Rows are points. The points of each table are mixes of a few directions, plus a little noise. How many directions does each table use, and how many do they share? Where both have some left over, give the other angles between the two spaces (their principal angles), to ten degrees, smallest first.

First (6 x 3):
[[ -9  -1   1]
 [-13  28   7]
 [-23  23   8]
 [  5  21   3]
 [ 35 -44 -14]
 [  4 -26  -5]]
Second (7 x 3):
[[ -4   4 -20]
 [  1  -1   5]
 [ -3   3 -14]
 [ 11 -11  60]
 [ -7   7 -38]
 [ -5   5 -27]
 [  6  -6  33]]
Directions: first 2, second 1, shared 0; angles 90

First (10 x 8):
[[-22  14   7 -15 -29 -60  -5  47]
 [  4  -3  -1   3   6  11   1  -9]
 [ -3   1   1  -2  -4  -7   0   6]
 [  0   0   0   0   0   1   0  -1]
 [  3  -2  -1   2   4   9   1  -7]
 [ 12  -8  -4   9  16  34   3 -27]
 [  9  -5  -2   6  11  23   2 -19]
 [  9  -6  -3   6  13  27   2 -21]
 [-15   9   4 -10 -20 -41  -3  32]
 [  1  -1   0   1   2   3   0  -3]]
Second (7 x 8):
[[  1   6  -8  -3  -5   5   0   2]
 [  3  20 -25 -11 -16  17   1   7]
 [ -4 -23  30  13  19 -20  -1  -9]
 [  3  20 -26 -11 -17  17   1   8]
 [ -3 -19  25  11  16 -17  -1  -7]
 [ -3 -21  28  12  18 -19  -1  -8]
 [  3  18 -24 -11 -16  16   1   7]]
Directions: first 1, second 1, shared 0; angles 90

First (11 x 11):
[[ 15 -23  -9 -16  29 -13   2   0   3  14  25]
 [ -2  29 -26  17 -11   1  -2  -2  -8 -11 -36]
 [ 26 -14 -39   5  31  -9   6   2  -8  18   7]
 [ 23 -21 -30  10  23 -11  16   6 -12  22  13]
 [ -5   8  -9  30 -27  22   5  14  -3 -16 -30]
 [-19   2  27  16 -33   0  22   4 -12   2  -4]
 [  3   2   6 -46  23  20 -57  -3  48 -39   0]
 [ 25   8 -24 -21  45  39 -60 -10  28 -12   1]
 [-24  -7  40  10 -39  -5  27   8  -8   1   5]
 [-12  -4  17 -19  -4 -38  18  -5  -3   5  14]
 [-30  21  47  15 -38  -5  20 -15 -25  17   5]]
Second (11 x 11):
[[ 17  15   4   6   0  19  19   1  -4 -31  -6]
 [-20 -15  -6  10 -11  -3  24  -8  -7  15   2]
 [ -7  33   3 -43  -8  -6 -24  -7  16  -3  29]
 [ -4 -20 -13  25 -13  14  26  10  -8   7  -2]
 [ -3 -14  -4  43   8 -38  42  -8 -34   4 -50]
 [-17 -45  45  12  25  16  13 -23   6 -21 -24]
 [  2  19  -1 -38 -23   5 -36  26  31 -14  25]
 [  1   7 -17   9   5   2  13 -14 -17  24  11]
 [ 42  52 -31 -23  -5   2 -45  29   7   1  25]
 [-12  -4  -7 -22  13  -9 -40 -11   7  48  30]
 [  1 -29  27  19   9  -2   9   5   3 -30 -38]]
Directions: first 5, second 6, shared 3; angles 50, 70

First (8 x 14):
[[-10  38  50  19 -25   8   2   8 -16   9   9 -60   1   4]
 [  4 -17 -22  -9  11  -3   0  -4   7  -4  -4  27  -1  -2]
 [  4  -9  -9   2   4  -7  -6   1   0   0  -4  17  -2   1]
 [ -3   8   5  -7  -2   9   9  -4   3  -1   5 -16   3  -3]
 [ -3  13  16   6  -8   3   1   3  -5   3   3 -19   0   1]
 [  3 -14 -20 -10  11  -1   1  -4   7  -4  -3  22   0  -3]
 [  3  -7  -3   7   1  -8  -8   4  -3   1  -5  13  -2   3]
 [  2 -11 -16  -8   8  -1   1  -3   6  -4  -1  17   0  -2]]
Second (10 x 14):
[[-23   1   5 -27 -14 -16  -2  -8  15  -4   0 -17 -30  -3]
 [ -1   4  -3   5  -2  -5  -6  -2   0  -2  -4   9  -5  -3]
 [ -8 -25   8 -14 -15 -17   3  -2   5  -2   8 -10 -15   5]
 [ 16  21 -13  29  20  11 -14   9 -12   6 -16  29  18  -1]
 [ -4  26  -5  -1  12  10  -5   1   3   3 -10   1   1  -3]
 [ 12 -36   7  -2   8   2   8  18  -7  12   7  -9  18  22]
 [  0 -23   7  -6 -13  -8   9  -3   0  -4  12  -9  -3   2]
 [  5  32  -6  10   9  22   5  -7  -2  -4  -2   2  14 -13]
 [ -4 -16   8 -10 -15  -5  12  -8   3  -6  14 -15  -5  -2]
 [  7  17  -8  15  11   6 -10   3  -6   2 -11  18   7  -3]]
Directions: first 2, second 4, shared 1; angles 90
